Every row gives one point. To make a cloud, some directions were put in groups of two or more. Within a group, all points are equally far from the middle, so they leave a hole (a ring in 2 directions, a hollow ball in 3). The other directions are filled evenly. Then the cloud was stretched, turned, moved and blurred a little. Count the holes, and give their numbers of directions, smallest first.

Cloud, 20 rows:
[[ 14 -30 -24]
 [-73 -15  18]
 [ 34  68 -47]
 [ 40  -4  14]
 [  4  84 -23]
 [-62  25  35]
 [-47  51 -41]
 [-63  32  28]
 [ -5  10  57]
 [ 44  67 -16]
 [ 14  -2  46]
 [ -9 -40 -21]
 [-64 -31   2]
 [-50 -38 -11]
 [  8  82  -3]
 [-13  48 -67]
 [-56 -24 -28]
 [  3  36  49]
 [-37  39 -57]
 [-32  38  48]]
Holes: 1 (3)

Cloud (30 x 4):
[[  5  71 -54  23]
 [-43  21  10 -25]
 [-32  60 -53  33]
 [-50 -42  29  16]
 [-35   6  39  13]
 [-16  64 -67   6]
 [ -9  62 -62  45]
 [-28  32  24  52]
 [-33 -49  45 -30]
 [-83 -17 -44  39]
 [-17 -41  46  41]
 [ 47   4   5  35]
 [-25 -28  20 -27]
 [ 13  60  36  -3]
 [-52  19 -43   7]
 [-40  13 -38  37]
 [-51  47 -72  12]
 [-15  79   9   2]
 [-70  11 -15 -15]
 [-26  39   3  67]
 [-64  99  12  34]
 [ 13 -25  76  43]
 [ -4 -22 -15  50]
 [ 41  12  30  20]
 [-63  62  18  60]
 [-27  51 -26 -55]
 [ 22  14 -25  28]
 [-63  31 -42  23]
 [ -6 -93  37  46]
 [ 42 -12 -14  27]]
Holes: 0

Cloud (55 x 6):
[[ -64   -5  -26   61   18  -39]
 [   0   39  -44  -37   33  -54]
 [  16   -8   -4  -12    7   85]
 [  -3  -49   37  -56  -51   23]
 [ -47  -43  -29  -18   56   13]
 [ -36    5  -97  -16   35  -35]
 [  24   -8   43   23  -45   21]
 [  52   36   28  -30   44  -18]
 [ -39   -2    2  -30  -44  -46]
 [ -31    4  -30    4  -67  -14]
 [   5   32  -32  -71  -31   10]
 [   6  -75  -28  -26   45  -30]
 [  -1   46  -59  -17   17  -69]
 [   1   -6  113  -11   -5  -26]
 [  79    0  -54   -7   17   -3]
 [  56    3  -33  -51  -35  -28]
 [  -9   36   38    6  -45   67]
 [   4   47  -45  -20  -27  -58]
 [  -1  -17  104  -34  -36   17]
 [ -56  -37  -65   39   18  -57]
 [ -37  -10  -59    9   23  -87]
 [  35   30  -32  -63  -34   37]
 [  59   -7   17  -51   10   37]
 [  21   -8  -28   58   35  -81]
 [   8    2  -33  -39   44  -69]
 [ -11  -18  -54   76   24  -27]
 [ -20   -7  -26  -39   26  -74]
 [  51   61  -16  -13  -36  -22]
 [  42   22   22   16  -19  -73]
 [  24   66   62  -20   27  -10]
 [ -36   19   55   -3  -49   62]
 [  45    0   48   19   25   20]
 [ -48   23    4   14  -49  -30]
 [  58   20    0   11  -15  -72]
 [ -29    3   -6   27    6   79]
 [ -28   69  -60   33   -6  -31]
 [  32  -13   63  -72   -7   30]
 [ -86  -20  -13    2  -27   -2]
 [  24   15 -100   25   15   38]
 [  -6   26  -71   19   62   17]
 [   8   49  -61  -13  -22   69]
 [  25  -32   36  -68   13  -37]
 [ -10   65  -48  -18   39  -27]
 [ -24   39  -48   22    0  -80]
 [  40  -26  -15   -3    6  -96]
 [ -34   15   34    8  -40   75]
 [  74   -3  -46   25   -7  -27]
 [  23   53  -34   -5    9  -79]
 [ -23  -18    1   -6    4   90]
 [  -2  -24   58  -26  -32  -60]
 [ -36  -43   23   -5  -25   74]
 [  32  -19   81   -9   19   27]
 [  13  -55 -105    1   35  -33]
 [ -62  -27   -7   46    0   35]
 [ -45   19  -77   48    7  -57]]
Holes: 2 (3, 3)

Cloud:
[[  43  -18  -45   31    8  -21   95  -63]
 [ -24   20  -10   -6   37  -37   46   -7]
 [  50   75  -42  -60  -18  -68  -17   34]
 [  -3  -45  -42  -43   -2   26    9  -64]
 [ -11   77  -61   43  -17   -3   38  -75]
 [ -11   55  -25    7  -15   21    2   49]
 [  33  -41  -36  -32   38  -33   72   29]
 [  14   16   27   59  -44  -38   63   17]
 [  57   -9  -27  -31  -17   29  -73  -36]
 [  66   46   22  -39  -38   62   12  -12]
 [   5   46  -18  -26  -29   -7   -6   32]
 [  -4  -34   21  -47   57  -51  -33   38]
 [  15  -34  -21    4   34  -48   46  -94]
 [  21  -19  -21  -19  -43  -45   27  -49]
 [  61   49  -37  -35   18  -70  -33   43]
 [ -73  -44   34   33   18   37   43   23]
 [  -4    9   38   13  -40   -7  -17   63]
 [ -23  -14   38   18    9   19   49   54]
 [  67   73    2  -46  -17   11  -37  -20]
 [   2  -17   -2  -93   26  -23   17    6]
 [ -34    9   92   -5  -35   30   62    3]
 [  10   32  -64   44   53    5   53  -55]
 [  55   16   33    8  -39  -23   36   39]
 [  33   53  -10   -2    2   28   -3  -26]
 [  16    3 -121   17   12  -59   -3   -4]
 [ -34  -60   46  -36  -71    1   -8   62]
 [  17   15   67  -44  -58   38   49   -7]
 [  73   -4  -69  -16   12  -87  -40  -12]
 [  52  -59  -54   20    2   -1  119  -43]
 [  47  -75   11    0   17   19   40   27]
 [  55   31  -61   -1   27   -6   27  -36]
 [   0    3  -47   24   34   23  -20  -50]
 [ -25   59  -12   26  -61   88   33   10]
 [  16   22   26    0  -82  -13   77   11]
 [ -49  -48  -17   42   21   24   50  -82]
 [  34   66  -50  -11  -10    3  -74  -35]
 [  29   -7  -52  -75   38  -61    1    7]
 [ -33   11   72    7  -49   54   21   48]
 [  60    3  -33   30  -21  -31   48   11]
 [ -36   14  -82   16   20    3   -4  -33]
 [   3  -42  -65  -59   34  -61   44    0]
 [  58   25  -59  -47  -23   19  -37  -72]
 [  -8  -28   25  -31    6   33  -31  -36]
 [  26  -46   16  -73  -14    0   52   13]
 [  41   76   -7  -52   -3   13  -13   40]
 [  43  -47   68  -18  -20  -38   11   75]
 [   4   79   13  -22  -34   25   47   29]
 [ -96   44  -32   52   16   26  -16   12]
 [  48   -1  -47   20   -1   59   65  -25]
 [  39   44  -14  -39  -13  -20  -10   73]
 [  33   45  -23   27  -17   22   11  -27]
 [  23  -63  -42   14   49   34   31  -50]
 [ -35   15  -52   -6   42  -34   54   32]
 [  60   20  -51  -27    3  -14   38  -21]
 [ -29   44    5   25   -1    2  112   10]
 [  -5  -17  -15   30   37   80   34  -67]
 [  -8  -47  -40   22   25   24   25  -50]
 [ -28   29  -19   43  -26    5   32  -72]
 [  23   48   32    0  -80   -4   -7   27]
 [ -49  -40  -14   16   52   14  -23  -69]
 [  55   13   44    4   -9   80   15  -27]
 [  -4  -22  -22  -79   -8   17    3  -31]
 [ -13   47   -8  -21  -63  -20   36   11]
 [  71   23   41   39  -47   63  -24    4]
 [  23   34  -49   -5   76  -19   71  -52]
 [ -36   15  -17  -46   30  -29   43   11]
 [  10  -45   16   14  -57   30  -19   -1]
 [  46   31   24    0  -24   30   63   12]
 [ -92  -27   50  -19   20   18  -12  -41]
 [  48   55  -40   36   11  -41   13   34]
 [  56    5  -34   15  -72  -34   31  -21]
 [ -22  -12  -67   27   15   24   -8   -4]
 [  17   -8  -17   -9   45  -37   84   18]
 [  10   -1  -11  -32   29   10  -39  -48]
 [  79  -42   10  -69  -10  -69   13   31]]
Holes: 0

Cloud:
[[   1  -39  -24  -80  -13   74  -16   29   54]
 [  51   88   45 -105   -9  -52   63   -9  -14]
 [  -8   -7  -27   31   81  -58  -72    9   50]
 [  54   19  -25   11   -4   19   16  109   61]
 [  19   27  -20   38   17   30  -61   48  111]
 [  -3  -64    2  -31   17   -2    9   -1  -13]
 [  30   31  -32  -15   10   13   -7    9  115]
 [  -3  -54    0   74  -40    0   23   44    1]
 [  10   12  -46   24  -14   53    2   72  -14]
 [ -57   61   33   -6   40   22   39   12   60]
 [  70   64   30  -12   59  -96   38  -62   25]
 [  -3   52   44   13   -6   83   16    2   40]
 [  24    4  -50  -27  -49   28   -3   52   -4]
 [ -50   21  -20  -25   31  -32  -24   37   60]
 [  20   43  -47   27   31   36  -34   60    1]
 [  34   34   15  -48  -46   10  -26  -25  -24]
 [  -7    7    7   50   78   34    3   33   80]
 [   9   74    5   24   10  -86  -77  -35   20]
 [ -39   14   10  -19   28   59   52   28   22]
 [   7   48   -2  -73   16   -8   50   40  -29]
 [  41   83  -71   61   47  -15    5  -11   53]
 [ -64   19  -16   31  -12   -5   28   19   49]
 [  59   31  -53  -18  -16   22   37   42   55]
 [  54   11  -76  -14   48  -66   31   -2   10]
 [  67    5  -32   10  -19  -58  -44    3   33]
 [ -79   15  -70   25  -12   63  -46   52   36]
 [ -19   35  -17   28   -7   -5   -7   84   45]
 [  53  -14   69   -3    5    2   20    3   54]
 [  59   86   20  -54    4  -54   34    4    8]
 [ -21  -63  -25    0   12   41   25   53    4]
 [   6   42    5  -23   42   72   26   44   86]
 [ -50   -4  -36  -64   17   36  -24  -11   43]
 [ -36   -4  -18   23   20   24  -55   56    9]
 [  44   63   52   29   26  -40   67    5    5]
 [ -16  -18   -6   68   41  -15  -35   49   66]
 [   9  -27  -11   63   35   19  -96   48   43]
 [  58   22  -50   17    3  -38   28   41   21]
 [  24  -13  -91   44   24    1  -97   23    7]
 [  31   -2   -4   72  -40  -14  -25   53   36]
 [ -29  -19  -26   14   19   37  -59  -10   34]
 [  77    5  -17  -29   36   17  -47   -1   30]
 [ -30   10  -63   17   71  -58  -25   -7   83]
 [  23   36  -28  -47   18  -94   61   -2    2]
 [  22  -20  -60  -37    7  -44  -38   66   60]
 [  12   45  -24  -43  -46  -66   -4    7    9]
 [  17  118  -35   -4   -7  -16   32    5   55]
 [ -24   97  -12  -29   56  -25   23   -5  -16]
 [  38   80   23  -26    9  -71   64  -74   34]
 [  38  -37   -1    5    3   -8  -15   16   95]
 [  10   -6   46  -20   12  -58   73    4   27]
 [  37   66  -12  -71   -9   12   27  -19  -15]
 [  -3  -13  -49  -76   30  -21   53  -21   39]
 [  42   47  -63  -33    1  -19   33    8    3]
 [ -19   34   46    0    1   -4  -44  -15   36]
 [  52   61  -22    8   -6  -53   37   17   15]
 [  46   29  -68  -75   19  -16   40    3   -6]
 [  16    8   31  -20   16   -8   33  -62  -16]
 [  19    5    9  -51   11   55  -19   43   83]
 [  -3   48   14   17   17  -58  -83  -20    0]
 [  -4   19  -17    5   36  -53    1  -91   14]
 [ -26    7  -91   19   44    1  -26   31    1]
 [   2   15  -25   73   -1  -51   15    7   -8]
 [ -40   21  -65   13    7  -48  -41   -7   33]
 [  16   90   40  -57   17  -54   92  -11   20]
 [  15    0  -52  -16   33  -11  -47   46  -23]
 [  10  -26  -13   50   26  -37   40   29   40]
 [ -34   37   -8   -1   -6   34   38  -34   53]
 [  32   32  -45   73    3   54  -43  -10   70]
 [   0   -1  -58  -38   -9   25   -4   66  -21]
 [   0  -19  -75   36    9  -37  -47   18   16]
 [  46  -10  -42   17   17  -14  -42  -39   74]
 [  35   43  -38   20    7 -110   -2  -36  -33]
 [ -15   50    8    1  -37   39   26    3   99]
 [  -6   23  -32  -72   59  -41   15   46    3]
 [ -28  -38  -20  -45   42    4  -14   68   30]
 [ -37    6  -17  -73   70   -8    2   21   66]
 [  -3   88  -25   40  -11  -33   -1   35   31]
 [ -64   45  -15  -35   73    5   -1   14   72]
 [ -17   32  -27   26   30   44   35  -18   44]
 [ -18  -61  -19   34   15   54    6   78   -3]
 [ -12  -63   19  -13   16   76    2   82   78]
 [  76   15  -27  -16  -17    8   25   20   69]
 [ -19   29  -21   16   28  -99   13  -50    4]
 [  77   28  -67   -5   16  -63  -49    5   50]
 [  92    8   13   15  -34  -20   19  -45   11]
 [  56   16  -12  -13  -41   51   53   21   39]]
Holes: 2 (2, 3)

Cloud (91 x 9):
[[  -8  -18  -24  -36    3   36  -13  -53   -8]
 [  38   41  -21   -7   23    7  -11   13  -23]
 [  -7  -30   -1   81   39    2   55  -32   49]
 [   9  -15  -41  -19  -23   11   29    0   12]
 [  46   23   -1   -9    8   -4  -43  -49  -26]
 [  34   22   20   -6  -12    4   14   25  -25]
 [ -34  -18   63  -46   34   18   39   -3  -29]
 [  14   52  -46  -57   58   25   -3  -58  -23]
 [  -5  -37  -30  -17   60  -50   13    6   46]
 [  43   51   -3  -14   86  -63   25   34   -6]
 [  17  -36  -35   64   89   -7   72  -13   29]
 [  -3   -6   67  -65   13   25   35    9   10]
 [ -29   -9   53   -9   20  -34  -27   23  -14]
 [ -22   15   44  -59   45  -52  -32  -72  -47]
 [ -15  -20  -28   50   12  -34  -30  -20    2]
 [  42    1  -46    5   -7  -56  -18   29  -19]
 [ -18  -12  -49  -39   96  -28    7  -25  -16]
 [ -43   17   -6  -53   29  -13  -56  -63    0]
 [ -13    3  -24   32   16   20  -48   26   -6]
 [ -32  -33  -11  -38  -17  -18   -1  -38   32]
 [ -19  -28   -5   34   16   17  -28  -12  -13]
 [ -25   -8   -2   22   23   17  -10  -45  -12]
 [  45  -26  -22   35   19    7    1  -33   -5]
 [ -13   14  -31  -52   26   19   17  -35  -48]
 [   3  -24   -6   28   53    1   36  -63    3]
 [  33  -26   -9   -4    3    5  -22   -3    1]
 [  -7   31   54  -45   37  -18    2  -28   -4]
 [  18   -7   42   16   19  -40  -76   25  -21]
 [  -1   -8   12    9   44   21   49    5    0]
 [  38   -3  -14  -12    7   43   43   20   32]
 [ -19    5  -41  -47   15   23  -54    1  -79]
 [   6  -33  -25  -33   19   18   23   45   56]
 [   2  -18  -15  -28  -15   30  -70  -28  -20]
 [  -8  -27   57   14   34  -29   -3  -38  -25]
 [  19  -22   15  -51  -59    4  -18  -18  -29]
 [   2  -41  -52  -22   -3   51   -1   -2   49]
 [   9   48  -20  -36   44    9   -1   63    3]
 [   5    3  -27   32  -35  -23    3   11    0]
 [  58    4  -28   22   27  -40  -24   47    6]
 [  -9   30   -2  -17   16  -24  -46   13    4]
 [  21   42   30  -23   22  -16   39  -25   -1]
 [ -47   -4   -4  -63   41   57   14  -64  -38]
 [ -19    7   14  -22   84  -38  -37  -30  -68]
 [ -17   38  -47  -28    3    8  -79   -5  -43]
 [ -28  -42   12    3   -6  -44  -43  -80  -32]
 [ -31   13  -21   14  -24   -5   26  -73  -10]
 [  17   46   -3  -57  -42   23  -25  -26  -13]
 [ -54  -20    9   76   58    8  -11  -12  -11]
 [ -30   13    5  -31   52   34  -23 -121    2]
 [  -6  -31  -26   23   60    0   13    6  -29]
 [   0  -10    9   80   15   27    4   -3  -10]
 [   9  -54   25   11  -14   -3   13   -9  -30]
 [  17  -12  -39   19   30  -18  -19  -26  -35]
 [   6  -35   -7   66    4   28    1   -3   13]
 [ -59  -21   27   17   -3  -17  -35   -3  -26]
 [  -4   37    9  -46   54  -13    3  -40  -24]
 [ -10  -48   39   41   52  -61  -32   -3  -47]
 [ -14  -35  -29   34   58  -14  -43  -43   31]
 [  22  -29    8  -20   13   -6  -53  -40  -64]
 [ -29  -30  -29  -19   29   12   22  -23   33]
 [  -8  -66    6   43   17  -23  -16  -45    5]
 [ -37   42    0  -60   38   -8   30    8    4]
 [  19  -14  -65   26   22  -51    8  -24  -76]
 [  -6  -26  -17   -4   52   19   20  -72   26]
 [  11  -14    6  -43   45   12   -1   12   48]
 [ -13   -5   47  -44   35   -4   -9   22   42]
 [   6   49   20  -39   65  -58  -19  -48  -49]
 [ -39    8   12  -11    4   -3  -13  -74  -51]
 [ -12   -3    4   -7   17  -55    8   -1   80]
 [ -33  -32   29   50   41    8  -43   -5    7]
 [  22   -4   51  -44   64  -11   36  -48  -20]
 [  36   -1   13   40   26   -5  -51   22   23]
 [  23    8  -16   44   44  -15  -24  -63  -56]
 [  -4   -8  -15  -30    4  -10  -39   46  -28]
 [ -52   14  -35  -80   19   25  -52  -14  -62]
 [ -30  -18  -15   22   66   20   16  -18   22]
 [ -28    3   60  -34    6  -23   -9  -69  -46]
 [  12  -20  -44   20   -3  -61   -2   33  -11]
 [ -22   13  -49   41   40    2   11    7   37]
 [   1   58   13  -25   38  -31   27  -40  -12]
 [ -50  -16    6    9   56   28   42  -21   -8]
 [   4   15   18    1    0   19   16   47  -10]
 [ -57   -5  -59  -74   25   -4  -15  -17   41]
 [  -9   42   -2  -30   24  -52    5  -57    3]
 [ -55  -39   18    4    3  -33   26  -39    9]
 [  55  -10  -41  -14   11   15    0  -36   14]
 [ -44   41   12  -62   15   -9   28  -60  -33]
 [ -23  -21  -64   -2   11   20   -3   34   37]
 [  -4  -27  -14  -28   83  -10  -14  -24  -37]
 [   6   60   32  -71   -9   15   -2  -31   19]
 [  -2   61   11  -22   -2  -50  -18   14  -24]]
Holes: 0
